Every row gives one point. The last column is the point's height on a tilted bowl or saddle (a function of degree 2), plus a little noise. Count its main directions that bend up, bend down and stay straight.
In the rows, zero is written as 128.

Points:
[[116 105 137 107]
 [122 146  99 130]
 [115 134  87 128]
 [113 219  81 135]
 [180  71 119  65]
 [170 125  83 131]
 [ 74  83 171 114]
 [155 181  78 160]
 [163 154 198  58]
 [133 167 117 130]
 [149 101 162  76]
 [129  60 148  77]
 [101 151 123 122]
 [173 112 152  82]
 [104 156 109 126]
 [112  70 136 101]
 [133 172 197  63]]
Directions: 1 up, 2 down, 0 straight

Points (25 x 5):
[[151 141 149  84 105]
 [ 71  84 174 101 112]
 [109 155 106 168 163]
 [128 117 136 157 169]
 [124 132 113 169 169]
 [113 181 108 124 113]
 [149 171 161 152 126]
 [107  90  96 174 179]
 [105 149  92 146 148]
 [148 170 136 138 120]
 [200 172 221 151  56]
 [108 132  45 188 131]
 [210 180  94 179  49]
 [160 163 161 135 113]
 [113 120 100 140 156]
 [ 82 166 135  88  96]
 [ 75 112 147  74  96]
 [161 112  98 112 133]
 [133 150  72 119 123]
 [187  90 132  56 116]
 [116 181 113 205 169]
 [121 201 136 147 109]
 [153  88 145 130 134]
 [121 132  87 116 137]
 [ 97 157 187 187 219]]
Directions: 1 up, 3 down, 0 straight

Points, 40 rows:
[[111  58 154 115 137  65  76]
 [191  70 127 158 139 135 105]
 [119 135 122 128 107 164 140]
 [107 142  86 119 119 167 130]
 [ 73  59  69 163 138 147  83]
 [145 109 138 113 102 142 118]
 [116 106 104  91 162 127 120]
 [121  73  81 124 131 153  94]
 [147 157 105 127 141  87 123]
 [108 136 121  71 144 112 114]
 [ 89 165 120 147 139 175 171]
 [ 87  99 147 101 126 129 133]
 [119 174 129 121 113 102 116]
 [120 129 149 170 147 126 148]
 [135 150 118 182 168 115 132]
 [136  82  89 114 135 127 104]
 [130 115  65 107 178 154  88]
 [ 84  91 111 131  92 134 111]
 [125 144  86  39 147 132  41]
 [ 77 167 196 134  93  98  61]
 [ 63 146 132 149 161 126 161]
 [102 121 118 138  94 102 111]
 [ 91 114 151 112 122 137 145]
 [ 88 149 117 144 103 165 151]
 [150 136 115 143  73 208  67]
 [136 114 133 107 187  84 120]
 [159  83 136  89 134 185  67]
 [135 148 130 126 123  45  88]
 [ 98 151 101 102 114  95 105]
 [122  73 123 136 129 136 125]
 [101 138  51 136 120 164 101]
 [  7 125 210 119  74 159  65]
 [136 139  87 190  80 119  69]
 [180 108 103 132 127 120 116]
 [134 119 169  70  81 159  54]
 [ 82 107 151 110 102 155 132]
 [140  71 128  93 111 121  87]
 [172 115  96 105 153  32  81]
 [123 187 146 138 125  93 110]
 [109 187 135  83 188 134 114]]
Directions: 0 up, 5 down, 1 straight

Points (74 x 9):
[[106  85 130 172 122 102 151 125 113]
 [145  76 119  83  95 123 120 161 119]
 [104  97  96  88 211  70 233 122  38]
 [168  81 136 167 116 137 146 163 103]
 [ 96 145  66 120  64 115  96 174  86]
 [157  97 133 105 120 100  45 161 118]
 [ 98 129 184 127 114 114 116 153 152]
 [145 227 120 150 127 117  88 154  89]
 [ 76 107 122 184  93 198 118 129  71]
 [148 133 164 147 146 143 106  70 107]
 [ 56  99 134 138 117 104 138 121 124]
 [112 123 151 171 131 123 155 173 114]
 [117  84 153  70 193 110 129 140 106]
 [141  68  99 116 112 211  71 109  82]
 [ 58 171 110 141 103 143 135 133  93]
 [116 128 174 163 129  63 147 110 142]
 [144 195 111 141 206 137 159  34  12]
 [129 147 164 134 151  91  76 154 140]
 [136  88 120 115  98  55 113 114 127]
 [213 137 142 142  93 145 106  77  92]
 [153 136  89 190 180 142 167 121  58]
 [ 99 128  88 133  55 203 180  95  80]
 [128 219 148 147 107 152  89 156  84]
 [139 155 129 144 162 106 152 129 114]
 [151  64 181 165 144 105 171 139 115]
 [111  40 139 137 120 117  70 169 100]
 [159 133 106 164 162 150 141  77  78]
 [128 162 181 230 154  47 149 149 109]
 [ 93 139 128 152 148 119 164 130 110]
 [ 96 162 122 136 175 129 112 143  97]
 [148 176  90  84  88 132 179 120  97]
 [131 120 119  64 139  71 152 118 126]
 [120  87 130  78 110 128 132 170 125]
 [ 93 146 124 102 160 117  58 130 100]
 [ 83 155 124 112 117 138 146  90 116]
 [206 152 119  80 129 147 123 135  93]
 [ 73 145 115 145 126  88  91 166 104]
 [107 125 142 167 220 102  80  85  71]
 [ 97 152 115 109 184 130 162 140  91]
 [139 114 140 150 159 113 126  92 116]
 [ 92 144  80 119 110 144  89  64  85]
 [139 123 116 129  98  27 137 100 121]
 [ 88 108 124 106 113  96 154  79 130]
 [121  78 141 102 123 141 111  85 122]
 [147 168 162 181 124  98 153 111 120]
 [151  89  88 145  71 125 192 154  86]
 [181 142 132 153 171 158  79 103  94]
 [161 148 126  94 131 191 121 171  83]
 [ 88 173 131  78  80  70 175 124 144]
 [ 46 122 151 159 159 142  86  94  80]
 [ 55 164 138  90 107 190 121 107  93]
 [179 109 102  95 148  45 116 108 104]
 [165 113 169 186 148 149 134 127 107]
 [146 133 145 102  68  90  85 151 136]
 [ 88 134  80 114  84  87 105  78 103]
 [141 179 120  91  82 162 142 129 102]
 [105 146 173 146 106 140 169 134 130]
 [134 115  47  94  91 129  61 164  82]
 [126 178 132 176 170 140 125 154  89]
 [125 153   8 141 170 119 141 139  47]
 [130 134  94 151 163 121 181 155  82]
 [144 118  99 181 135  97 121 125 107]
 [142 113  91 106 111 106 122 192 106]
 [ 85 134   7 199 180 117 122 147  16]
 [ 74  95 110 119  90 100 149 125 128]
 [206 117 118 116  91  78 139 192 104]
 [134 107 172 150 120  82  98  94 138]
 [ 75  82 163  83 103 189 124 121 122]
 [ 74  97 142 168 124 135  77 127 101]
 [115  68 117 130 106 122 180 141 114]
 [123 142 129 129 151  82 135 111 127]
 [143 129 141 135 114  94  75  50 104]
 [136 113 127 110 118 136  94 136 126]
 [ 89 147 179  43 127 123 137 114 145]]
Directions: 0 up, 6 down, 2 straight
